Each row is a point. Each copy is the shape, with its points in the same order, turned, moved and blurred by noise. Some copies are also mirrored. Which?
In the rows, 128 means zero.

Shape, 8 rows:
[[ 80 152]
 [ 75 149]
 [116 122]
 [115 121]
 [119 162]
 [197 117]
 [146 128]
 [130 148]]
Copy 1:
[[ 87 170]
 [ 86 162]
 [115 135]
 [113 129]
 [137 171]
 [186  94]
 [141 122]
 [139 153]]
Copy 1 is: only turned
Copy 2:
[[ 87 151]
 [ 81 153]
 [113 117]
 [108 115]
 [127 152]
 [186  88]
 [146 111]
 [134 138]]
Copy 2 is: only turned
Copy 3 (8 x 2):
[[ 83 153]
 [ 77 147]
 [119 115]
 [115 118]
 [120 156]
 [197  94]
 [151 121]
 [128 137]]
Copy 3 is: only turned

Shape:
[[126 176 157]
 [110 101 138]
 [ 86 131 129]
 [149  93 112]
 [ 90 110 139]
 [172 103  88]]
Copy 1, 6 rows:
[[160 178 143]
 [119 108 147]
 [162 116 123]
 [ 83 120 118]
 [138  96 143]
 [ 68 140  97]]
Copy 1 is: mirrored
Copy 2:
[[186 108 135]
 [115 114 169]
 [125  94 135]
 [113 160 164]
 [115  95 157]
 [115 192 151]]
Copy 2 is: mirrored
Copy 3:
[[131 173 168]
 [111  99 139]
 [101 132 122]
 [152  83 139]
 [ 95 114 130]
 [186  82 128]]
Copy 3 is: only turned
Copy 4:
[[114 156 161]
 [139  95 118]
 [ 98 101 126]
 [158 119  80]
 [121  88 127]
 [158 146  62]]
Copy 4 is: only turned

Shape, 7 rows:
[[131 137 127 153]
 [108  94 114 104]
 [139  59 154  69]
 [114 191 116 141]
 [ 94 151 152 152]
 [139 144 142 110]
 [111 145 120 172]]
Copy 1, 7 rows:
[[130 128 115 143]
 [105 134  85  85]
 [126 115 114  25]
 [115 176 129 169]
 [ 88 128 138 149]
 [131 152 137 110]
 [114 125 108 167]]
Copy 1 is: only turned
Copy 2:
[[123 121 116 149]
 [146  92 133  96]
 [169  90 201  95]
 [ 99 164  88 131]
 [ 78 122 121 136]
 [130 147 144 125]
 [103 112  93 152]]
Copy 2 is: only turned
Copy 3:
[[133 136 129 147]
 [104  95 119 109]
 [101  94 183  61]
 [129 176  95 160]
 [101 150 128 172]
 [128 158 144 117]
 [132 130 108 174]]
Copy 3 is: only turned

Shape:
[[145 151 107 177 173 145]
 [ 86 147 130 124 144  75]
 [139  84 168 120 102  77]
 [132 113  89  80 106 149]
 [ 79  98 149 117 165 126]
 [ 81 150 145 111 137 115]
 [140 113 165 135 102 149]
 [171  91 128 130 176 128]
 [114 119  95 126 124 157]]
Copy 1 (9 x 6):
[[166 119 119 184 136 173]
 [139 143 141 158 149  75]
 [158  73 193 112 135  81]
 [153 128 120  63 129 142]
 [116 107 148 122 194 118]
 [116 154 159 138 156 106]
 [134  91 186 115 119 153]
 [193  79 145 131 170 151]
 [134 122 113 106 132 151]]
Copy 1 is: only turned
Copy 2:
[[168 145  83 128 113 173]
 [ 89 124  92 108 131 104]
 [128  58 149 139 133  87]
 [134 163 171 149  89 100]
 [ 94 126 148 121 162 145]
 [ 85 128 124  97 113 131]
 [138  88 166 130  96 147]
 [189 129 139 129 157 136]
 [130 157 144 152 105 143]]
Copy 2 is: mirrored
Copy 3 (9 x 6):
[[132 168 123 143 165 178]
 [119 153 126 128 179  70]
 [137  71 157 150 136  78]
 [150 114  77  92 104 115]
 [ 86 118 139  87 168 108]
 [112 159 135 103 148  81]
 [121 115 157 133  96 128]
 [153  93 138 115 169 165]
 [116 134  87 112 120 137]]
Copy 3 is: only turned

Shape:
[[134 112 104 109 169 131 106 118 105]
 [113  83 152 156  83 166 119 138 186]
 [146 144 137 129 152 105  92 108 127]
 [116  87 157 143 106 136 200 201 118]
 [190 175  65 121 105 110 148 100 134]
 [120 124 129 108 102 133 148 119 110]
 [141 108 127 111 150 114 106 134 134]
 [112 124 161 105  91 141 163 159 119]
 [117 105 129 142  80 156 141 140 159]
 [159 151 129  97 171 123 104 139 143]
 [125  94 133 127  67 100 149 183 117]
 [196 131  91  71 131 107 126  71 159]
 [151 150  99 107 142  70 148  74 169]
 [135 129 138  93 115 133 113 155 110]
 [ 85 117 116 101 129 124 139 174 148]]
Copy 1:
[[132  90 108 128 145 134 131 160 149]
 [ 94 125 164 100  96  66 171  91 107]
 [168 118 109 140 141 108 128 124 125]
 [108 168 129  47  52 140 175 142 130]
 [116 133  60 116 156 151  89  59 131]
 [129 124 145  98 125 154 137 106 137]
 [141 104 103 108 134 107 130 146 124]
 [127 156 161  65 106 148 147 119 130]
 [ 91 131 149  93 100 103 155  87 112]
 [153 133  97 112 161  99 115 147 143]
 [120 137 138  67  64 147 138 119  80]
 [150  77  74  91 183 116 102  74 137]
 [174  96  70 109 129 113  92  70 163]
 [130 135 141  89 141 137 126 145 112]
 [115 128 147  83  84 110 103 148 147]]
Copy 1 is: mirrored
Copy 2 (15 x 9):
[[122 145 131 112 174  98 163 125 135]
 [122  99 103 195 116 168 108 131 130]
 [131 141 145 123 143  73 120 137 156]
 [ 98 106 138 107 120 195 111 165  55]
 [219 178 138 106 112  90 130 110 107]
 [115 142 127 129 110 115 144 115  91]
 [129 120 118 114 153 103 136 144 138]
 [ 93 127 123 114  85 149 129 133  90]
 [131 125 109 164 109 160 115 121 105]
 [141 133 131  82 137 101 135 137 174]
 [115 127  88 122 115 140 100 166  59]
 [209 116 122 110 115  60 170 112 136]
 [188 106 146 104 129  59 114  88 121]
 [107 147 105 105 113 116 140 146 126]
 [102 115  92  95 142 148 111 104 110]]
Copy 2 is: mirrored
Copy 3 (15 x 9):
[[145 132 142 135 145 132  89 176 118]
 [ 94  49  95 158 155 140 158 111 148]
 [136 139 166 157 137 109 117 128 113]
 [144  82  64  69 158 116 199 148 118]
 [134 138 177  98  57 123 121 132 175]
 [126 113 110  92 134 140 117 121 122]
 [138 108 132 140 142 102 109 151 120]
 [140 102  85  81 156 127 141 100 129]
 [110  72  94 126 129 145 151 118 148]
 [156 142 149 148 145  83 104 143 147]
 [158  67  80  90 109 116 152 120 100]
 [103 115 188 109  88  89  66 138 166]
 [ 79 149 158 119  82  80 101 138 131]
 [171 110 118 116 147 118 112 120 128]
 [141 117  59 130 133 105 119 151 134]]
Copy 3 is: mirrored
Copy 4 (15 x 9):
[[144  98 102  66 149 112 143 128 120]
 [124 137 179 150 187 150 124  72 161]
 [152 115 108  88 115 120 103 127 148]
 [113 121 178 187 168 103 198 138 126]
 [111  83  60 138  75 110 143  72 143]
 [ 94 130 117 131 141 131 144 127 112]
 [134 113 141  84 127 114 142 117 142]
 [ 90 130 155 161 146 142 161 147 115]
 [ 87 125 150 150 163 140 139  94 149]
 [155  98 114  81 100 145 152 126 153]
 [ 75 105 178 151 128  88 144 134 138]
 [125 111  90  75  58 132 134  50 113]
 [130 156  73 100  80 105 148  78 162]
 [106  98 142 105 128 137 139 144 124]
 [ 86 121 150 102 157 125 187 135 171]]
Copy 4 is: only turned
